Each row is a point. Examples show where two turns around zero, p and q, send a point. Write where each new point lands after one turn and then the other. Backwards means that the second turn is done in reverse. Each puzzle has new turns, and all numbers are rounded.

Turn p:
[-21  10  -4] -> [-19   3 -13]
[  8 -10  22] -> [ 1 -4 25]
[-9 23 14] -> [-19  21   4]
[-11 -29 -34] -> [ 10 -35 -28]
[33  5  2] -> [27 15 12]
Turn q:
[ -2  44 -18] -> [21 43 -4]
[-15   4  15] -> [-17   8  11]
[-20  -2  -5] -> [-16   8 -11]
[ 10 -15   5] -> [  1 -18   3]
[ 27 -31   3] -> [ 11 -40   1]
Where do these land?
q, then p: [ 0 31 29] -> [-19  27  27]
q, then p: [13 14 -7] -> [14 13  6]
p, then q backwards: [-1 17 -6] -> [-11  10 -10]
p, then q: [ 10 -48  -1] -> [ -3 -49   6]
q, then p: [-28 -15   2] -> [-22 -12 -20]
q, then p backwards: [  6   1 -17] -> [  6   1 -17]

Turn p:
[-12  10   2  -1  -3   6   5 -12] -> [ -7   9   0   4  -8   7  -1 -14]
[ -5   7 -11  22  -2   4  11   1] -> [  0   6 -10  23  -2  -6  12  -2]
[ -2  -9   7  11  -7  15  18 -31] -> [ 11  -7  11  15  -9  12  10 -31]
[ -3  19 -12 -15   1  -7   0  12] -> [ -8  17 -17 -15  -2  -5  -2   7]
[ 11 -14   1  -3   8 -35  -4  13] -> [ -1 -11   7 -17  17 -30   2  11]
[  7 -12  -5   5  19   2  10  10] -> [ 3 -7 -2  1 19  2 18  8]
[ -9 -23   5 -12 -14   5 -18 -11] -> [ -3 -27   4  -6  -8   9 -21  -8]
[-21  13   4  10   9  18  -9   3] -> [-19  11  -1  19   1  17  -7   4]
[ 15 -10  -2  -5   3 -11 -22  -1] -> [ 11 -10   3  -9  13  -8 -19   7]
[ 20  18  10 -12 -14   4   8  16] -> [ 14  16   3 -15 -20   2   7  19]
Turn q:
[ -8 -10  -7   2 -23 -16  16  -1] -> [-14  -2 -11   5 -27  -6  12   2]
[-12 -10  -2 -10  -2  -6  21  -5] -> [-13 -12  -3  -5  -8  -5  19  -7]
[-11   7  22   6   0 -11   9  -4] -> [-14   4  20  12  -2  -7   7  -8]
[  0  -5   1   2 -22  19  -3   1] -> [  1   1   0  -2 -16  25  -4   5]
[-10  23   7  -3   6  11 -20   3] -> [ -9  14  12  -8  18   9 -19   0]
[ -4 -12  -7   3  13  -3 -20  -6] -> [  2 -13 -12   7  12  -3 -17  -6]
[-14  -8  -5  -3  11   2   1  19] -> [-12 -13  -5  -1  14   1   4  16]
[ 48  -3  -4  -9   7 -13   8  -6] -> [ 43   2   0  -9 -10 -26   7  -1]
[ 12  17  -5  11  10  17 -11  -1] -> [16 19 -2  0 17 11 -8  0]
Where do these land?
p, then q: [ 3 16  6  9 -6 11  4 -7] -> [ 5 20  6  5 -6  9 -1 -1]
q, then p: [  3 -22 -12  15  -1 -12 -24 -10] -> [ 13 -15 -14  20  11 -15 -19   2]
p, then q backwards: [-27 -29 -13 -12 -15   8   4  -8] -> [-24 -32  -9 -13  -7   2   0 -19]
p, then q: [ 18  21 -11   2 -17 -12  -5  -9] -> [ 11  22  -4  -6 -12 -19 -16   1]
p, then q: [ -7   4  -1  18   0  -5 -13  13] -> [-11   5  -4  17   7  -5  -6  14]
p, then q: [10  2  8 14 -1 -2  4 18] -> [-1  5  9  8 -2 -7 10 19]
q, then p: [ -2  -5  11 -25  -2   7   2   2] -> [ -4 -15  11 -18  -6  11  -1  -1]
p, then q: [ 14   1 -12 -24  28   5   6  -3] -> [ 14  -4  -1 -29  23  -1  11  -7]
p, then q: [-7  7 18  3 26  3  8 10] -> [-13   4  20   1  20   7  16   1]
p, then q: [ -7   6   7   0 -12  -3  14  -7] -> [ -7   7   4   0 -17   2   4 -11]

Turn p:
[ -4  -5   8   9 -13  12  -3   0  -2  40  -2] -> [ 5 -5  5 20 -2 11 16  9  6 34  4]
[  2  -8   2  21  17 -26 -12  -4   7  -5  -5] -> [ -4  -1 -11  -2  18 -28 -10  17  10  -2  -4]
[ 18   6 -20   1 -36  20  -8  -3   4  21   6] -> [ 21   1 -23  24 -19  24   0  -6 -11  18  10]
[  1  19 -19  -4  -3  25   3 -21  -5  17  19] -> [  5  13   1  15   4  13   1 -23 -26  17  20]
[  2  -5  -3   2 -15  42 -11  -5  18  15  15] -> [  2  -1  -3  16  -6  32 -13 -10   7  22  29]
[-10  -1  -6 -20  17  -3  -3  -3 -17 -30 -25] -> [-13  -1   9 -17  10   3 -15 -10 -10 -21 -34]
[ 25   0 -13  -1   4  24   7   9   2  22   9] -> [32  9 -1  2  8 22  6 -6  0 11 15]
[ -8  14  12   1   3  -5 -10  18 -12 -14   3] -> [ -7  13  14  -9 -13  -4  -7  18  -5 -10  -5]
[-24  -8   5  16   9 -33  20  15   5 -24 -13] -> [-26  -6  -4 -10  10 -20  18  20  13 -34 -11]
[ 13   7  17  -5  10  -6  16 -16 -10 -30 -12] -> [  4   1  17   1   0 -20  -9 -21   5 -29 -15]
[ -8  13   9 -27  13 -22   2   2  11 -19 -13] -> [-16  10  -1 -30  -8 -15   1 -14   7 -11 -20]
[ -8 -32   8   7  -5 -28   0   9  -2   7  19] -> [ -1 -33  -4 -12  -1 -18  11  26   2   4  12]
Turn q:
[  6 -29  11  -7  -1  -9   7 -26 -15  24  42] -> [  7 -17  12 -11 -14 -19 -11 -22  -8  21  47]
[-24  11  10   2   7  -1   8   6  -5 -24   5] -> [-17  16   1  -1  10   4  18 -10 -12 -18   2]
[ -4 -21   5  -2   1  24   8 -11   3 -20  12] -> [ -6 -22  -1 -16  -1  10   5 -27  -6 -11   2]
[  1  10   6  -4  17   8   5 -24  15 -13   7] -> [  4   7  -4 -21  17   0   0 -20  15  -9   3]
[26 -4 -3 -3 -5 -2 11 15  2 16 -9] -> [ 22 -14   6   5  -3   5   4  23   4  10  -1]
[ -7   9   6   6  -2   8  -1 -18   2  -1 -28] -> [  1   8   8  -1   9  -5  -2 -13   6   6 -30]
[-22  20  21 -14 -12   3  12   0   1   4 -12] -> [-12  20  19 -16   2  -5  22   3  -4   9 -15]
[-15   3 -48 -12 -14   1 -17  -3   9 -13 -14] -> [-12  -1 -48  -2 -11 -13  -4   7  -1  -2 -28]
[-11  10  13  -1   2   6  -4  25  -5  31   2] -> [-20   5  19   4   4  10   0  25   0  22   8]
[ 11  -2   2  -3   6 -23 -36  29  10 -10  -2] -> [ -5   7   0  11 -11   1 -24  33   5 -32   4]
[  9   9  -4  28 -16 -12   0   2   0  -1   8] -> [ 10  13  -4  24 -17   8   4  -6  10   2   6]
[ 16 -14 -18  31  14 -14  20  32   5   1 -26] -> [ 15 -23  -3  48  16   5  14  20   8 -10  -8]
[ 14  -2  -2 -23   1  10 -13 -26 -24   7  16] -> [ 13   1  -6 -26  -3  -3 -27 -11 -20  17  11]
Where do these land?
p, then q: [  9  -2   3   5 -11  -3 -11 -17 -24 -25   8] -> [  3   6   7  18 -19  -2 -23  -8 -17 -17  -3]
q, then p: [ -2   9   8  12  13  -6   2  14 -12  26  22] -> [-1 12 16  0  0 -2  7 16 -3 15 32]
p, then q backwards: [  1  -7  -8  15  11   2  25  -2 -12  29  11] -> [  3   4   4   4  15  -6  40   9 -10   7   0]
p, then q backwards: [ -4  -1   9   6  14  -9   1  -3 -21  13 -14] -> [ -6   2   9  -4   3  -3  11   2  -3  11 -28]
p, then q backwards: [-14  11 -22  13   7 -12  13  16   0  15   1] -> [-13  23  -9 -11   6  -5  20  19  -4  -7   2]
q, then p: [  0  11   0 -11  14  -2  25  11 -13   9   7] -> [ 16   6  20 -14  12  -1  17   3  -7  -2  11]
p, then q: [  5  12 -16 -18   0  19 -21 -10  38  -9 -14] -> [-13  12 -32 -19   0  -3 -22  -8  18  20 -19]
q, then p backwards: [  1  -9 -16 -28 -18  24 -23  14  25  -5 -19] -> [-13 -22   1 -19 -14 -23 -22  26   0 -17 -23]
p, then q: [  7 -17  17  -1 -14 -35  -6 -26  -7 -17  14] -> [  5  -9   1  20 -29 -36 -10   1 -10 -19   8]
p, then q: [ -4 -28  18   7   6 -16 -10 -18  -7 -37  14] -> [-18  -7   7   7 -19 -24 -21   0 -10 -39  10]
p, then q: [ 18   7   4  11   0   7   9  18   4   3 -13] -> [14  3 -3 -2  3 19  9  5 18 -8 -7]
p, then q: [-14  14   1 -12 -21  30  -5   2  28  -3 -17] -> [-22   5 -14 -12  -9  12   6 -21  20  22 -23]
